Every row gives one point. Each copy is the shape, with its points in the same order, turned, moved and blurred by noise. Is it also mirrored, or only turned?
In the rows, zero is written as 128.

Shape (5 x 2)
[[166 161]
 [114 146]
 [108 163]
 [109  63]
 [169 151]]
Copy 1 (5 x 2)
[[128 166]
 [142 113]
 [159 115]
 [ 70  68]
 [120 163]]
Copy 1 is: mirrored
Copy 2 (5 x 2)
[[ 76 134]
 [130 144]
 [125 164]
 [174  78]
 [ 77 122]]
Copy 2 is: mirrored

Shape (6 x 3)
[[150  85 128]
 [168 181 136]
 [112 140 112]
 [115 133  60]
 [118 142 192]
 [ 93 114 160]]
Copy 1 (6 x 3)
[[156  92 140]
 [164 190 130]
 [116 138  95]
 [139 126  56]
 [101 156 177]
 [ 90 115 144]]
Copy 1 is: only turned
Copy 2 (6 x 3)
[[134  87 157]
 [164 178 117]
 [104 137 126]
 [ 88 120  82]
 [125 167 203]
 [ 89 134 186]]
Copy 2 is: only turned

Shape (8 x 3)
[[161  77 121]
 [113 161 133]
 [130 125 176]
 [ 91  77  95]
 [ 55 103 162]
 [141 125 132]
 [127 166 144]
 [ 80 103 106]]
Copy 1 (8 x 3)
[[132  96 157]
 [140 169  91]
 [185 142 113]
 [111  75  89]
 [173 100  46]
 [142 142 122]
 [148 177 101]
 [117 100  72]]
Copy 1 is: mirrored
Copy 2 (8 x 3)
[[141 114  82]
 [122 141 175]
 [142 176 134]
 [ 68 117 100]
 [ 66 192 129]
 [137 132 134]
 [140 147 174]
 [ 66 130 127]]
Copy 2 is: mirrored
Copy 3 (8 x 3)
[[157 104  88]
 [102 123 165]
 [126 167 130]
 [ 86  82  86]
 [ 50 151 101]
 [133 119 131]
 [117 138 172]
 [ 72  95 108]]
Copy 3 is: mirrored
Copy 4 (8 x 3)
[[118  79 102]
 [127 175 150]
 [ 77 134 150]
 [171  91 164]
 [115 118 221]
 [117 132 124]
 [114 174 139]
 [164 111 176]]
Copy 4 is: mirrored

Shape (9 x 4)
[[ 74 132 146  83]
 [150 151 101  89]
 [ 60 144 144 161]
 [142 199 153 183]
 [101 144 115 167]
 [119  99 187  84]
 [106 113 125 125]
 [ 78 119 130 168]
 [152 102 111 158]]
Copy 1 (9 x 4)
[[ 84 139  71  70]
 [151 187 107 103]
 [ 66 121 120 133]
 [ 96 178 193 147]
 [103 132 129 154]
 [119 116 115  39]
 [127 126  97 107]
 [ 92 104 116 144]
 [165 116 138 132]]
Copy 1 is: only turned
Copy 2 (9 x 4)
[[168 187 129 116]
 [144 110  98  86]
 [102 201 115 155]
 [ 35 156 113  92]
 [ 92 155  97 149]
 [159 155 190 111]
 [135 145 126 145]
 [104 172 118 173]
 [103  97 127 152]]
Copy 2 is: mirrored

Shape (10 x 6)
[[143 131 147  82 150 119]
 [121  86 123 136 172 101]
 [168 126 121 213  97  85]
 [119 117 149 118 194 143]
 [150 144 128 237 189 128]
 [164 170 154 132  73 109]
 [120 100 111 125 158 140]
 [143 109 131 143 127 163]
 [ 82 143 118 111 159 112]
 [103 154 181 154  82 128]]
Copy 1 (10 x 6)
[[148 163 124  93 152 130]
 [127 140 148 131 201 112]
 [165  68 185 188 137  96]
 [138 158 148  81 181  85]
 [167  89 189 144 177  20]
 [160 119 142 128  67 138]
 [115 126 131 110 179  93]
 [122  92 131  94 152 102]
 [ 93 178 142 127 145  97]
 [113 111 189 108  78 105]]
Copy 1 is: mirrored
Copy 2 (10 x 6)
[[107 123 111  97 135  85]
 [109  69 128 125 102 128]
 [153 110 193 209 135 123]
 [ 82  96 123  88 142 141]
 [ 95  69 193 175 189 182]
 [140 180 150 164 149  80]
 [132  95 120 106 123 144]
 [143 130 156 105 132 148]
 [ 97 113  74 136 129 136]
 [103 192 146 162 112 135]]
Copy 2 is: only turned
Copy 3 (10 x 6)
[[156 158 125  88 150  93]
 [153  92 144  91 112 102]
 [133 110 120 221  75  96]
 [153 118 173  84 150  98]
 [136  56 182 201 152  86]
 [117 194 104 172 114  97]
 [146 110 155  97 124 132]
 [143 142 163 133 110 143]
 [100 127 116  79 154 102]
 [ 78 182 156 144 114  82]]
Copy 3 is: only turned
Copy 4 (10 x 6)
[[159 148 124 165 114 125]
 [124 131  87 133 144  71]
 [148  98 160  39 144  82]
 [117 141 112 172 167 105]
 [114 132 154  77 232  80]
 [163 119 195  99  91 124]
 [106 128  89 134 139 111]
 [121  96 124 132 140 134]
 [ 96 180 116 143 116  92]
 [101 106 198 128  94  96]]
Copy 4 is: mirrored
